Each row of a before or after table is a point. The points were changed in one or more steps. Then noise was added and the rows were shuffled. The steps act on columns, c1 being the first. Name the steps. A step turns or swaps two columns, mirrors them in a line or flattens them onto one, adds a multiple of one to another, or multiplies or shifts one. Angles are multiples of 10 degrees, from the lower column toward the higher: turns from -170 to 170, lines from 10 to 170 but not 90. Use the fewest steps. Two steps may share a column if one is a turn and the other turns, adds or multiplies; they go together, in the order done. Otherwise the lowest column goes first.

Before (10 x 3)
[[ -7 -45  26]
 [-27  -4   7]
 [ 60   5 -20]
 [-15 -11   1]
 [ 25   7 -28]
 [ 10   0  -4]
 [-20 -46   3]
 [ -7 -27 -28]
 [-20 -34 -33]
 [-23 -10 -20]]
After (10 x 3)
[[ -9  36  35]
 [-40  36  50]
 [ 19   4  22]
 [ 23  27 -17]
 [ 28  17   8]
 [ -7 -16 -28]
 [ 13  16  -9]
 [ -4  27   9]
 [ 36  -6  18]
 [ 12 -16 -13]]
Steps: turn c1 and c3 by 150 degrees; shift c2 by 30

Before (14 x 4)
[[  4 -29  18 -15]
 [ 36 -28   9 -16]
 [  9 -22  -2 -15]
 [ 13 -20   4 -16]
 [ -7  22  11   2]
 [ -1   8 -18   0]
 [-17  11   8  -7]
 [ 17  -4   8  -1]
 [ -7  21 -10  31]
 [ -9  30   5  30]
 [  4  -8 -18   4]
 [-17  15  -4  16]
 [ -4 -10  -2  16]
 [ 27 -17  28 -20]]
After (14 x 4)
[[ 16  30   0 -17]
 [ 31  42   0  -7]
 [-15 -44   0   9]
 [ 29  60   0  -9]
 [  4 -16   1   4]
 [ -1  -9   0  17]
 [-15 -58   1   4]
 [-20 -34   0  27]
 [ -7  22  -1 -17]
 [  3  44  -1  -7]
 [ 16 -20  -1  -4]
 [-16 -55   0  36]
 [  1  16   0   0]
 [-16 -40  -1  13]]
Steps: swap c1 and c4; multiply c2 by 2; multiply c3 by 0

Before (12 x 6)
[[ -8 -51  17  22  10   3]
 [ 17  12 -10   9   5 -17]
 [  7   7  30  -3   8 -14]
 [ 23   6   0  -6  -2 -21]
 [  8  18  35   0  11 -17]
 [ 12 -60 -11  30  16  44]
 [-14  11  -9 -26  -4   1]
 [-13  -4  -2   5   4  -6]
 [  8 -10  12  26 -18  20]
 [ 28  14  13 -21  -7 -10]
 [-17  -3  -9  22  -3   2]
 [ 22  20  33  25  11  15]]
After (12 x 6)
[[  7  27 -27 -39   8 -14]
 [-17  17  27   1  -4   2]
 [  7  38 -28 -48  10 -17]
 [-14  32 -14  25  -5   0]
 [ 28  35 -29  -7  -8 -10]
 [ 18  34  14  10   4 -17]
 [ 22  42  -4 -57  11  15]
 [  7  10  13 -31 -19  20]
 [ -9 -31   5 -34  10   2]
 [ 12 -41  34   0  15  44]
 [ 24  26  -6   3  -2 -22]
 [-13  16   6   1   4  -6]]
Steps: shift c2 by 20; multiply c3 by 1.6; turn c3 and c4 by -120 degrees
